Each row of a before or after table is a point. The points were changed in one or more steps. Then noise was added and the rows were shuffled. The steps act on columns, c1 being the first. What was done? A step turns or swaps two columns, mirrors them in a line or flattens them onto one, adds a multiple of one to another, or multiplies or shifts one. Angles are multiples of 10 degrees, from the lower column toward the higher: turns from -170 to 170, lines from 10 to 170 but not 90. Use the fewest steps. Two steps may share a column if one is a turn and the other turns, adds or multiplies; they go together, in the order done. Otherwise the lowest column goes first.

Before (9 x 3)
[[ 0.22 -0.14  0.33]
 [-0.05  0.50 -0.09]
 [-0.14  0.60 -0.04]
 [-0.37  0.16  0.04]
 [ 0.28 -0.35  0.36]
 [-0.14 -0.48 -0.30]
 [ 0.28  0.45  0.41]
 [-0.16  0.38  0.07]
 [-0.12  0.16 -0.18]]
After (9 x 3)
[[ 0.00  0.14 -0.10]
 [ 0.01 -0.53  0.17]
 [-0.01 -0.02 -0.26]
 [ 0.00  0.28 -0.25]
 [ 0.00  0.35 -0.49]
 [-0.02  0.17  0.31]
 [ 0.00  0.61 -0.09]
 [ 0.00  0.04  0.50]
 [ 0.01  0.25 -0.44]]
Steps: multiply c1 by 0; turn c2 and c3 by -50 degrees

Before (10 x 8)
[[-0.66  0.15 -0.30  0.00  0.11  0.03  0.07  0.18]
 [-0.33  0.00  0.14  0.35  0.09 -0.26  0.41  0.07]
 [-0.11  0.20  0.33 -0.28  0.10  0.22  0.31  0.16]
 [-0.20  0.09 -0.12  0.43 -0.20 -0.09  0.23  0.40]
 [ 0.23  0.18  0.37 -0.16  0.00  0.03 -0.32  0.02]
 [ 0.55  0.17  0.11  0.34 -0.32 -0.06  0.03 -0.31]
 [ 0.33 -0.14 -0.08  0.29  0.40 -0.29  0.05  0.10]
 [-0.20 -0.24 -0.23 -0.10 -0.50  0.28 -0.15  0.06]
 [-0.08  0.09 -0.24 -0.52  0.65 -0.67  0.11  0.39]
 [-0.24  0.30 -0.07  0.13  0.49 -0.12  0.49  0.30]]
After (10 x 8)
[[ 0.17 -0.10 -0.46  0.14  0.37  0.05  0.23  0.17]
 [-0.15  0.32  0.04 -0.31  0.05 -0.52 -0.09  0.09]
 [-0.26 -0.19  0.27  0.12 -0.15  0.57  0.08  0.07]
 [ 0.15 -0.65  0.24 -0.16  0.15 -0.06  0.16  0.18]
 [ 0.01 -0.34 -0.33 -0.46 -0.22 -0.22  0.03  0.09]
 [ 0.18  0.22 -0.16  0.40  0.03  0.04 -0.25  0.00]
 [ 0.27 -0.24 -0.19 -0.40  0.35 -0.44  0.30  0.31]
 [ 0.09 -0.21 -0.01 -0.51 -0.28  0.09 -0.09  0.41]
 [ 0.13 -0.08  0.14  0.27 -0.14 -0.97  0.50  0.38]
 [ 0.15  0.57 -0.11 -0.22 -0.44  0.21 -0.23 -0.32]]
Steps: swap c1 and c2; turn c3 and c7 by 150 degrees; turn c4 and c7 by -140 degrees; turn c5 and c6 by -50 degrees; multiply c5 by 1.6
